Every row gives one point. The window is the flat piece filled in between its corners: a triangle in 3 columns, a solid with four corners in 4, and so on. A path goes straight from each point to the next, and from the last back to the first. List the points from which the path goes on through the window.

Window:
-0.38, -0.02, 0.28, 0.49
0.26, -0.25, -0.19, -0.18
-0.19, -0.40, -0.01, 0.21
0.49, -0.25, 0.02, 0.17
Path:
(1): 0.22, -0.25, 0.34, 0.15
(2): 0.15, 0.08, -0.06, 0.48
(3): -0.17, 0.06, -0.10, 0.66
(4): 0.00, -0.33, 0.36, 0.05
(5): -0.18, -0.02, 0.55, 0.32
(6): -0.26, -0.03, -0.11, 0.52
(7): 0.08, -0.47, -0.41, 0.34
(8): -0.02, -0.24, 0.21, 0.07
Through the window after points: 3, 7

Window:
-0.77, -0.13, -0.09, 0.17, -0.42, -0.26, -0.38, -0.31
0.09, 0.26, 0.18, -0.37, 0.43, -0.36, 0.21, -0.23
0.18, 0.35, -0.39, -0.54, -0.13, 0.13, -0.16, -0.54
0.31, -0.52, 0.29, 0.36, -0.13, 0.19, -0.42, -0.08
0.38, -0.21, 0.21, -0.13, 0.45, 0.45, 0.19, -0.04
0.28, 0.15, 0.19, 0.22, -0.15, 0.53, -0.26, -0.14
0.10, -0.23, 0.34, -0.69, -0.23, -0.25, 0.20, 0.25
-0.33, 0.18, -0.41, 0.47, 0.01, -0.47, 0.15, 0.45
Path:
(1): -0.02, -0.08, 0.12, 0.01, 0.12, -0.15, -0.29, 0.28
(2): -0.09, 0.26, 0.15, -0.51, 0.40, -0.19, -0.18, -0.12
(3): 0.21, 0.12, -0.06, -0.02, 0.04, -0.25, 0.37, -0.28
(4): 0.00, -0.24, 0.35, 0.43, -0.25, -0.44, 0.37, -0.42
(5): 0.07, -0.03, -0.09, -0.17, 0.21, 0.20, -0.53, 0.18
(6): 0.04, -0.26, 0.10, -0.70, 0.18, 0.10, -0.49, 0.11
(7): 0.25, 0.03, 0.30, 0.27, 0.03, 0.28, 0.46, -0.57
(8): -0.07, 0.07, 0.01, -0.01, -0.22, -0.27, 0.06, -0.19
(9): -0.33, -0.02, -0.09, -0.17, 0.08, -0.07, -0.67, 0.08
(10): 0.02, 0.08, -0.09, -0.27, 0.25, 0.18, -0.33, 0.26
(11): 0.19, -0.26, 0.36, 0.06, -0.14, 0.02, 0.43, -0.31
(12): 0.03, -0.17, 0.33, -0.01, -0.26, -0.02, 0.30, -0.06
Through the window after points: 2, 4, 10

Window, 11 rows:
0.07, -0.59, 0.21, 0.10, -0.37, -0.17, 0.13, -0.04, -0.45, 0.14, 0.07
-0.11, -0.37, 0.02, 0.24, 0.14, -0.38, 0.01, -0.23, 0.43, -0.02, -0.01
0.57, 0.42, -1.05, -0.82, 0.40, 0.79, -0.15, -0.74, 0.23, -0.17, -0.20
-0.05, 0.09, 0.58, -0.40, -0.34, 0.29, -0.81, 0.35, 0.28, 0.67, -0.01
-0.38, -0.52, -0.13, -0.03, -0.05, 0.30, -0.01, 0.16, 0.33, -0.04, 0.40
0.14, -0.04, 0.12, 0.32, 0.44, 0.04, 0.36, 0.09, 0.28, 0.05, 0.14
-0.23, 0.05, -0.12, 0.31, -0.64, -0.14, 0.00, 0.03, 0.01, -0.35, 0.16
-0.44, -0.43, 0.22, 0.26, 0.09, 0.39, 0.36, -0.29, 0.49, 0.20, -0.12
0.05, -0.15, 0.31, -0.26, 0.00, -0.07, 0.40, 0.11, 0.65, 0.13, 0.10
-0.28, -0.15, 0.17, 0.02, -0.02, -0.35, 0.31, -0.35, -0.42, -0.26, 0.40
-0.41, -0.20, -0.05, 0.10, -0.12, -0.54, 0.36, 0.16, -0.42, -0.02, -0.08
Path:
(1): -0.20, -0.31, 0.25, -0.05, 0.27, 0.04, 0.09, -0.09, -0.04, -0.21, -0.21
(2): 0.02, -0.18, -0.14, -0.10, 0.00, 0.00, 0.08, -0.22, 0.22, 0.28, 0.12
(3): -0.25, -0.02, -0.11, 0.05, -0.17, -0.09, 0.04, -0.10, 0.20, 0.32, 0.21
(4): -0.12, -0.19, 0.09, -0.05, 0.01, 0.13, 0.05, 0.02, 0.30, -0.26, 0.05
(5): -0.12, -0.38, 0.16, 0.02, 0.13, 0.11, 0.13, 0.11, 0.15, -0.76, -0.03
(6): -0.24, -0.14, -0.05, 0.20, -0.10, -0.18, 0.14, -0.23, -0.03, 0.35, 0.15
(7): -0.35, -0.13, -0.09, 0.24, -0.23, 0.01, 0.38, -0.13, -0.03, 0.40, 0.46
(8): -0.14, -0.25, 0.25, -0.03, 0.01, -0.05, -0.01, -0.21, 0.12, -0.59, -0.20
Through the window after points: 7

Window:
0.00, 0.27, 0.06, 0.04, -0.75, 0.11, 0.06, 0.36, 0.21, -0.21, 0.13, -0.29, 0.35, 0.08
0.10, -0.15, 0.29, 0.32, 0.22, -0.67, -0.53, 0.72, -0.30, 0.00, 0.20, -0.55, -0.95, 0.33
-0.13, -0.03, 0.31, -0.64, -0.30, 0.09, 0.31, 0.15, -0.10, 0.17, 0.28, -0.11, -0.21, 0.43
0.15, -0.10, -0.17, -0.70, 0.32, -0.25, 0.57, 0.36, 0.33, -0.48, -0.09, -0.38, 0.13, -0.09
0.25, 0.13, 0.16, 0.06, 0.02, 0.70, -0.02, 0.07, -0.02, 0.26, 0.55, -0.19, 0.12, -0.16
-0.20, 0.24, 0.32, 0.07, 0.23, 0.28, 0.33, -0.03, 0.60, -0.18, 0.31, 0.10, 0.58, -0.29
0.53, -0.43, 0.46, -0.47, -0.10, -0.15, -0.03, -0.37, 0.27, 0.09, -0.32, -0.13, 0.41, -0.16
0.21, 0.29, 0.13, -0.24, -0.10, 0.02, -0.06, 0.05, -0.36, -0.11, -0.12, -0.11, 0.35, 0.58
-0.09, -0.05, -0.18, -0.49, -0.03, -0.07, 0.03, 0.33, 0.19, -0.01, 0.51, 0.06, 0.60, 0.14
0.11, 0.18, -0.05, 0.14, 0.31, 0.79, -0.57, 0.24, 0.28, -0.06, -0.09, 0.28, -0.75, 0.12
-0.04, -0.54, -0.16, 0.18, -0.19, 0.06, -0.06, 0.54, -1.00, -0.32, 0.13, 0.44, -0.30, 0.22
1.05, -0.60, 0.27, 0.32, -0.15, -0.21, 0.52, -0.49, 0.66, 0.16, 0.09, 0.14, 0.36, -0.03
-0.16, -0.50, 0.04, 0.13, 0.03, 0.31, 0.03, 0.05, 0.16, -0.05, 0.41, -0.37, 0.29, 0.41
-0.16, 0.12, -0.21, -0.14, 0.00, 0.36, 0.09, -0.01, 0.00, 0.44, -0.26, 0.02, 0.26, 0.10
Path:
(1): 0.36, 0.08, 0.31, -0.07, 0.41, 0.28, 0.18, 0.36, 0.28, 0.20, -0.10, 0.05, 0.35, 0.22
(2): -0.06, -0.40, -0.45, -0.38, -0.50, -0.29, -0.01, -0.16, 0.17, -0.41, 0.57, -0.10, -0.05, -0.11
(3): -0.02, -0.07, -0.14, -0.31, -0.20, 0.06, 0.08, -0.43, 0.28, -0.09, 0.21, -0.09, 0.42, 0.01
(4): 0.12, 0.06, 0.26, -0.09, 0.10, 0.34, 0.25, 0.40, 0.23, -0.02, 0.11, 0.10, 0.32, 0.01
(5): 0.11, -0.26, 0.34, -0.37, 0.00, 0.12, 0.18, 0.28, 0.09, 0.15, 0.10, -0.14, 0.13, 0.41
(6): -0.05, 0.25, -0.09, -0.35, -0.48, -0.10, 0.11, -0.25, -0.21, -0.12, 0.29, 0.01, -0.28, -0.14
(7): 0.05, 0.08, -0.01, -0.16, -0.03, -0.13, -0.16, -0.30, 0.12, -0.05, 0.29, -0.40, -0.21, 0.25
(8): 0.22, -0.20, 0.34, -0.16, -0.11, 0.11, 0.15, 0.55, 0.07, -0.10, 0.07, 0.02, 0.13, 0.02
(9): 0.19, -0.24, 0.17, -0.09, 0.19, 0.17, 0.25, 0.28, -0.01, 0.22, 0.06, 0.10, 0.26, 0.26
(10): 0.08, -0.04, 0.01, -0.15, -0.10, 0.07, -0.21, -0.12, 0.17, -0.22, 0.20, -0.05, -0.15, -0.07
(11): 0.11, -0.06, -0.07, -0.01, -0.12, -0.16, -0.14, -0.09, 0.14, -0.01, 0.25, -0.21, -0.16, 0.16
(12): 0.21, -0.02, 0.31, -0.11, 0.02, 0.18, -0.11, 0.41, -0.07, -0.06, -0.13, -0.04, 0.03, 0.17
(13): 0.48, -0.21, 0.42, 0.09, -0.16, 0.04, 0.56, 0.91, -0.24, -0.16, -0.42, -0.05, 0.36, 0.13
(14): -0.04, -0.42, -0.22, -0.11, -0.04, -0.02, -0.39, -0.51, -0.14, -0.01, 0.53, 0.23, -0.26, 0.08
(15): -0.16, 0.00, -0.11, -0.07, -0.51, 0.03, -0.16, -0.14, -0.04, -0.36, 0.40, -0.35, 0.27, 0.02
(16): 0.24, -0.08, 0.26, 0.01, 0.01, 0.27, 0.31, 0.64, 0.31, 0.27, -0.13, 0.03, 0.19, 0.32
Through the window after points: 1, 5, 11, 13, 15
